Rows are points. The points of each table are mixes of a few directions, plus a little noise. How many directions does each table use, and how many do they share? Where both have some left over, give the other angles between the two spaces (their principal angles), to ten degrees, smallest first.

First:
[[-0.61  0.59]
 [ 0.22 -0.21]
 [ 0.19 -0.17]
 [ 0.21 -0.20]]
Second, 5 rows:
[[ 0.23  0.50]
 [-0.02 -0.04]
 [ 0.09  0.20]
 [-0.37 -0.83]
 [ 0.07  0.16]]
Directions: first 1, second 1, shared 0; angles 70

First (8 x 6):
[[ 0.80  0.24  0.29 -0.32  0.31  0.09]
 [-0.43  0.06 -0.64  0.05  0.10 -0.08]
 [ 0.44  0.01  0.55 -0.60 -0.16 -0.36]
 [-0.30 -0.24 -0.11  0.16  0.17  0.23]
 [-0.03  0.26 -0.26  0.17 -0.17 -0.12]
 [ 0.43  0.32  0.26 -0.33 -0.35 -0.44]
 [-0.41 -0.63  0.18  0.34  0.38  0.63]
 [-0.50 -0.02 -0.28  0.52 -0.29  0.05]]
Second:
[[-0.33  0.14  0.02  0.74  0.64  0.29]
 [-0.13  0.58 -0.59  0.10  0.11 -0.39]
 [ 0.27 -0.08 -0.02 -0.63 -0.35 -0.24]
 [ 0.57 -0.32  0.26 -1.18  0.03 -0.16]
 [-0.16  0.04  0.02  0.36  0.22  0.14]
 [-0.22  0.11  0.00  0.49  0.45  0.19]
 [-0.21  0.08 -0.08  0.45 -0.13  0.07]
 [ 0.16 -0.20  0.14 -0.31 -0.29 -0.01]
 [ 0.05 -0.34  0.25 -0.01 -0.66  0.11]]
Directions: first 4, second 3, shared 2; angles 40

First, 8 rows:
[[-0.41  0.00  0.05 -0.73 -0.08  0.06 -0.17  0.48 -0.43]
 [-0.27  0.09 -0.25  0.01  0.32 -0.31  0.07  0.03 -0.34]
 [ 0.37  0.19 -0.04 -0.05  0.05  0.13  0.39 -0.12  0.37]
 [-0.44 -0.09 -0.22 -0.76  0.64 -0.86 -0.11  0.17 -0.51]
 [ 0.50 -0.22  0.40  0.76 -0.49  0.36  0.02 -0.41  0.77]
 [-0.50  0.08 -0.08  0.18  0.16 -0.29  0.40  0.05 -0.18]
 [ 0.32 -0.16  0.24  0.25 -0.32  0.27 -0.20 -0.15  0.34]
 [ 0.43  0.10 -0.11  0.35 -0.29  0.64 -0.40 -0.05 -0.04]]
Second, 7 rows:
[[ 0.21  0.08 -0.52  0.78 -1.25 -0.11  0.27 -0.17  0.26]
 [-0.14 -0.05  0.15 -0.26  0.37  0.04 -0.20  0.10 -0.20]
 [ 0.27  0.10 -0.23  0.40 -0.57 -0.06  0.37 -0.19  0.38]
 [ 0.25  0.09  0.35 -0.40  0.79  0.04  0.39 -0.14  0.42]
 [ 0.05  0.02  0.21 -0.27  0.49  0.04  0.09 -0.02  0.10]
 [-0.26 -0.09  0.22 -0.38  0.55  0.07 -0.36  0.18 -0.37]
 [-0.38 -0.13 -0.18  0.13 -0.39  0.00 -0.56  0.23 -0.59]]
Directions: first 5, second 2, shared 1; angles 50

First (8 x 12):
[[ 0.61 -0.11 -0.62 -0.48 -0.13  0.20  0.34  0.27 -0.40 -0.66  0.12 -0.47]
 [-0.09  0.27  0.72  0.10  0.21  0.00 -0.29  0.42  0.37  0.49 -0.21  0.00]
 [-0.38 -0.25  0.07 -0.09  0.04 -0.06 -0.16 -0.23  0.04  0.29  0.10  0.09]
 [-0.32 -0.48 -0.35 -0.48 -0.04  0.03 -0.06 -0.37 -0.19  0.03  0.26  0.10]
 [ 0.61  0.13 -0.59  0.04 -0.20  0.08  0.43  0.06 -0.32 -0.74  0.01 -0.20]
 [ 0.33  0.22  0.21  0.80 -0.06 -0.21  0.28  0.31  0.02  0.00 -0.12 -0.82]
 [-0.38  0.12  0.11 -0.50  0.12  0.18 -0.39 -0.30  0.22  0.11 -0.07  1.24]
 [-0.37  0.08  0.45  0.61  0.06 -0.23 -0.14 -0.17  0.26  0.47 -0.09  0.06]]
Second, 10 rows:
[[-0.43  0.09  0.00  0.06 -0.10 -0.13  0.59  0.02 -0.06 -0.50  0.13 -0.04]
 [-0.13 -0.19 -0.16  0.30 -0.59 -0.11 -0.22 -0.56  0.18 -0.51  0.25  0.59]
 [ 0.45  0.28  0.10 -0.11 -0.15  0.01 -0.84  0.06  0.25  0.51  0.05  0.06]
 [ 0.38 -0.58 -0.22  0.06 -0.09  0.16 -0.62 -0.40  0.01  0.25 -0.04  0.22]
 [-0.03  0.17  0.16  0.14  0.77  0.18  0.67  0.30 -0.22  0.15 -0.57  0.06]
 [ 0.27 -0.12  0.02  0.02  0.45  0.20 -0.05  0.08 -0.11  0.39 -0.36  0.03]
 [-0.02  0.28  0.08 -0.02 -0.15 -0.09 -0.10  0.07  0.12 -0.02  0.11  0.02]
 [-0.03 -0.32 -0.26  0.21 -0.98 -0.18 -0.70 -0.73  0.31 -0.50  0.54  0.56]
 [-0.27  0.47  0.24 -0.35  0.50 -0.06  0.75  0.76 -0.21  0.15 -0.09 -0.81]
 [-0.18 -0.08  0.02 -0.30  0.35  0.02  0.52  0.41 -0.26  0.09 -0.02 -0.70]]
Directions: first 4, second 4, shared 1; angles 30, 70, 90

First, 9 rows:
[[-0.12 -0.03  0.09  0.01  0.09 -0.04 -0.03 -0.08 -0.02 -0.05 -0.11  0.05
   0.03  0.04  0.04 -0.01 -0.01 -0.01  0.04  0.09]
 [ 0.43  0.11 -0.33 -0.03 -0.31  0.14  0.12  0.29  0.09  0.16  0.38 -0.16
  -0.08 -0.14 -0.14  0.03  0.02  0.01 -0.12 -0.32]
 [-0.23 -0.06  0.17  0.02  0.16 -0.08 -0.07 -0.15 -0.04 -0.07 -0.19  0.08
   0.04  0.07  0.07 -0.02 -0.01  0.00  0.07  0.16]
 [ 0.55  0.14 -0.41 -0.04 -0.40  0.17  0.14  0.37  0.11  0.19  0.48 -0.19
  -0.10 -0.18 -0.17  0.05  0.02  0.01 -0.16 -0.39]
 [ 0.75  0.18 -0.57 -0.05 -0.53  0.23  0.21  0.51  0.15  0.26  0.64 -0.26
  -0.13 -0.25 -0.22  0.06  0.03  0.02 -0.22 -0.54]
 [ 0.63  0.16 -0.48 -0.05 -0.44  0.20  0.18  0.43  0.13  0.23  0.54 -0.22
  -0.12 -0.20 -0.19  0.06  0.03  0.02 -0.18 -0.45]
 [-0.59 -0.15  0.44  0.04  0.42 -0.19 -0.17 -0.40 -0.12 -0.21 -0.51  0.20
   0.11  0.19  0.18 -0.05 -0.02 -0.02  0.17  0.43]
 [ 0.24  0.06 -0.18 -0.02 -0.17  0.07  0.07  0.16  0.05  0.09  0.20 -0.08
  -0.05 -0.07 -0.07  0.02  0.01  0.00 -0.07 -0.17]
 [-1.66 -0.42  1.25  0.12  1.19 -0.53 -0.47 -1.12 -0.33 -0.59 -1.42  0.58
   0.31  0.54  0.50 -0.15 -0.08 -0.04  0.48  1.20]]
Second:
[[-0.77  0.12 -0.14 -0.08 -0.15 -0.90 -0.01 -0.84  0.51 -0.83  0.00 -0.37
  -0.14  0.50  0.52  0.11 -0.27  0.45  0.60 -0.11]
 [ 0.42 -0.26  0.05  0.59  0.45  0.41 -0.38  0.19 -0.20  0.43  0.30  0.21
   0.01 -0.44 -0.68 -0.05  0.14 -0.05 -0.20  0.08]
 [-0.31  0.25  0.14 -0.75 -0.38 -0.46  0.64  0.04  0.11 -0.34 -0.37 -0.19
   0.48  0.48  0.12 -0.01 -0.25  0.05  0.16 -0.05]
 [ 0.36  0.08  0.75  0.02  0.35  0.18  0.57  0.75 -0.43  0.63 -0.18  0.52
   0.14 -0.07 -0.57 -0.20  0.30  0.01 -0.63  0.40]
 [ 0.11 -0.33  0.34  0.09  0.18  0.08 -0.34  0.01 -0.44  0.18 -0.37  0.11
   0.05 -0.29  0.37 -0.41 -0.15 -0.38 -0.15  0.39]
 [ 0.01  0.38 -0.08  0.18  0.10  0.61  0.10  0.58  0.19  0.14  0.07 -0.05
  -0.03  0.26  0.93  0.52  0.34 -0.22 -0.07 -0.09]
 [ 0.09 -0.15 -0.42 -0.08 -0.18  0.03 -0.24 -0.23  0.10 -0.13  0.17 -0.21
   0.20 -0.14 -0.44  0.03 -0.21 -0.03  0.23 -0.27]
 [ 0.10 -0.09 -0.63  0.03 -0.37  0.05 -0.34 -0.49  0.15 -0.08  0.38 -0.01
  -0.72 -0.31 -0.24  0.01  0.10  0.18  0.07 -0.35]]
Directions: first 1, second 6, shared 0; angles 30
